Each point is reached from the start by the listed moves, each made once or not at all, plus a little noise. Say if it took an odd or an even number of moves. Then give how often each move was made.

Moves:
(1): [60  5  8 -1 10]
(2): [-14  50  14 -20  14]
(3): [  1 -28  59  -7  15]
Start: [-15  -8  18 -25  -8]
Points:
[ 31  20  98 -55  31] => odd (1, 1, 1)
[-13 -37  76 -36   7] => odd (0, 0, 1)
[-14  -7  16 -26 -10] => even (0, 0, 0)
[ 46 -30  82 -30  15] => even (1, 0, 1)

Moves:
(1): [ 56   2   4  -1 -13 -10  -7  17  -7 -10   5 -13 -10  -8]
(2): [ 16  76   2   5 -11   9   0  14  26 -30   7  -3  15  -1]
(3): [-15 -24  66   3  -1   1  -7  24  15   5   8  -6 -10  -3]
(4): [ -9  -3  -4  47  13   9  -3   6 -10   5  16  -7  -9   1]
(5): [ 13   9  10 -11  53  16  23 -15 -13 -27  -3   1 -12  20]
(6): [  6   1  -3   2  -9  51   5  -1 -13   6  -4  -7  -3  -5]
(7): [  2   3   6   6 -13   0  50  -7   7  19 -11  17   3  -6]
(8): [-16  -1 -17 -12  11   8   4  55   1  -2 -11  13   4  11]
(9): [  6 -40  -9   7  11   8  -3 -17  57  -3   4  12   3   7]
(10): [ 10  20   0 -12  28 -13  -5   2  11  61   8 -18  -8 -15]
(11): [  7 -10   2 -13 -13  13  26   1 -17   0  79  -4  20   7]
(12): [  6  14   7   5   0   9 -16   3   3   5   6  68 -21 -15]
Start: [ -9  44  -1  -9  -9  23  10 -14  27 -10 -11  26 -21  -8]
Points:
[ 54  68   3  33  -9  63  54   3  15  70  -1   2 -46 -40] => odd (1, 0, 0, 1, 0, 1, 1, 0, 0, 1, 0, 0)
[ 55 121  -2  33 -47 111  68  69  19 -19  76  87 -18 -26] => even (1, 1, 0, 1, 0, 1, 1, 1, 0, 0, 1, 1)
[ 21  73   4 -25  -8  79  18 -10   6  60  81  61 -28 -26] => even (0, 0, 0, 0, 0, 1, 0, 0, 0, 1, 1, 1)
[  3  72   4  14  85  34  26 -21   9  30  10  -2 -50   4] => odd (0, 0, 0, 1, 1, 0, 0, 0, 0, 1, 0, 0)
